Every row gives one point. Each copy is the shape, with its points in the same order, turned, moved and blurred by noise. Is it also mirrored, or only turned?
In the rows, zero is written as 128.

Shape (5 x 2):
[[115 162]
 [198 150]
 [112 129]
 [167 160]
 [105 125]]
Copy 1:
[[161 116]
 [111  55]
 [137 138]
 [131  76]
 [133 141]]
Copy 1 is: only turned
Copy 2:
[[165 128]
 [139  47]
 [131 139]
 [152  80]
 [131 144]]
Copy 2 is: only turned
Copy 3 (5 x 2):
[[108 103]
 [106 185]
 [139 103]
 [ 96 153]
 [140 100]]
Copy 3 is: only turned
Copy 4, 5 rows:
[[ 75 119]
 [ 72 203]
 [109 117]
 [ 68 170]
 [110 113]]
Copy 4 is: only turned

Shape:
[[152 105 101]
 [110  97 107]
 [ 97 124 159]
 [137 180 179]
 [168 178 108]
 [148 176  88]]
Copy 1, 6 rows:
[[ 96 144 125]
 [133 169 121]
 [182 130 137]
 [173  59 125]
 [109  82  87]
 [111 100  65]]
Copy 1 is: only turned
Copy 2, 6 rows:
[[ 92 113 132]
 [ 86 144 104]
 [115 122  57]
 [182  92  70]
 [173 117 144]
 [161 140 147]]
Copy 2 is: mirrored
Copy 3:
[[104 148 164]
 [120 108 168]
 [156 101 123]
 [145 141  63]
 [ 78 160  94]
 [ 63 137 104]]
Copy 3 is: mirrored

Shape, 10 rows:
[[149 121  86 154]
 [ 85 162 104 105]
 [180  91 100 129]
 [166 220 129 114]
 [134 154  88 125]
 [ 95  85 133 120]
 [107 130  97 173]
 [ 89 174 218 129]
 [ 99 124 116 118]
 [ 98 114 114 160]]
Copy 1, 10 rows:
[[120 143 166 162]
 [101 149 102  98]
 [151 138 199 146]
 [143  65  87 138]
 [107 122 137 133]
 [145 198 149 104]
 [107 175 131 165]
 [198 168  43 110]
 [126 169 130 109]
 [124 189 132 149]]
Copy 1 is: only turned
Copy 2, 10 rows:
[[ 95 163 144 141]
 [160 143  81 121]
 [111 135 174 160]
 [177 216 149  83]
 [139 169 119 133]
 [132  81 112 130]
 [ 90 143  98 122]
 [167 118 111  29]
 [141 112 104 125]
 [ 97 114 106 124]]
Copy 2 is: only turned

Shape:
[[113 108 105  76 141 152]
 [ 65 119 157 149 101 152]
 [147 151 105 131 241  55]
 [120  66 100 155 102 151]
 [ 97 154 184 154  99 133]
 [135  82 170 127 116 159]
 [143 134 155 145  96  49]
 [143 152 114 120 118 103]
 [154 119 125  90  96 162]
 [119 141 116 156 127 130]]
Copy 1 (10 x 6):
[[103 142  97 154 185 137]
 [195 130  80 126 151 108]
 [ 43 188 150  47 110 128]
 [143 108 134 161 167  65]
 [201 128 103 114 114 143]
 [175 152 143 167 161 126]
 [155  90 172  74 126 150]
 [110 105 126 117 123 149]
 [127 111 125 185 157 154]
 [134 120 107 124 115 110]]
Copy 1 is: mirrored
Copy 2:
[[100 100 119 110  81 132]
 [148 123 189 113 114  76]
 [ 77 174  72  96 197 185]
 [156  53 127  96 132  95]
 [127 132 203 151 147  90]
 [107  86 134 140 126  63]
 [154 132 132 187 183 136]
 [120 104 142 150 143 162]
 [ 94  60 142 151  97 126]
 [124 102 162 108 158 137]]
Copy 2 is: mirrored
Copy 3, 10 rows:
[[126 176 101 112 129 179]
 [164 186 143 134 114  94]
 [ 90 109 202 183 179 227]
 [139 151 141 118  51 142]
 [180 143 131 169 146  86]
 [168 165  94 174  85 154]
 [191  73 163 150 138 153]
 [131 100 129 131 144 148]
 [139 136  60 128 107 153]
 [128 127 151 151 119 125]]
Copy 3 is: only turned
Copy 4:
[[ 80 112 145 169 100 139]
 [122  66 129  92 117  98]
 [201 167 132 211 156 200]
 [ 93  95  63 144 134  94]
 [146 111 154  66 124 111]
 [ 76 110 122 123 165 110]
 [173 190 129 117 130  79]
 [139 158 121 136 100 138]
 [ 65 150 116 119  95 136]
 [143 117 100 122 110 142]]
Copy 4 is: only turned

Shape (13 x 8):
[[ 99 107 131 145 126 103  19  88]
 [106  85 178 131 147 139 137  68]
 [127 116 153 138 142 113 146  75]
 [121 108 149 115 153 122 152 242]
 [120  97 126  87 151 143 156 124]
 [132  93 143 128 146 110 147 142]
 [124 110 135 138 149 141 142  85]
 [111 189 125 147 157 126 134 118]
 [140  88 137 130 117 134 161 139]
 [ 95 139 148  58 106 120 120  64]
 [ 71 102 135 101  97 129 153 126]
 [ 86  81 128 140 101  57 157  88]
 [ 96 246 141  92  73 125 160 128]]
Copy 1:
[[ 89 175 213 117 163 151  69 167]
 [ 89 125 190 153  94 120 153 167]
 [ 84 126 164 151 126 105 153 131]
 [207  94  78 155 160 130 123 179]
 [122  99 127 109 130 134 169 163]
 [134 121 136 143 146 119 157 153]
 [ 93 114 164 145 124 138 152 137]
 [ 73  92 121 158 146 136  94 111]
 [152 120 133 131 123 129 164 130]
 [ 66 121 150  62 103  95 117 148]
 [123 149 107 105  95 130 138 157]
 [ 96 207 129 144 129  96 164 147]
 [ 92  87  64  99  97  76  54  77]]
Copy 1 is: mirrored
Copy 2 (13 x 8):
[[101 101 113 211 186 147 185  81]
 [147 102 166 128 105 176 156  86]
 [149 100 133 120 141 169 129 108]
 [ 54 110 136  93  79 100 182 194]
 [107 142 183 118 113 146 123 136]
 [108 100 157 111 125 131 153 140]
 [142 129 144 121 127 144 134 118]
 [126 129  76 137 124 148 114 158]
 [117 119 159  79 125 117 150 127]
 [ 85 151 146 132 155 213 113  89]
 [ 97 170 148 101 130 173 174 119]
 [140 127 154  88 190 192 195 128]
 [ 71 182  29  69 124 195  98 135]]
Copy 2 is: mirrored
Copy 3, 13 rows:
[[ 54  92 123 177 115 122 176 136]
 [115  90 142 123 145 218 113 115]
 [109 101 157 126 168 179 104  87]
 [166 201 130  48 107 154 148 157]
 [161 110 140  87 162 163 119 148]
 [153 135 152 113 139 166 129 117]
 [113 110 147 122 170 175  99 123]
 [ 75 143 149  79 162 126 101 101]
 [172 150 132 122 137 170 106 116]
 [133  38 120  93 138 142 118  80]
 [153  94 132  98  89 150  92 130]
 [142  94 211 149  92 152 105  91]
 [111 123  92  28 112  91  72  29]]
Copy 3 is: mirrored
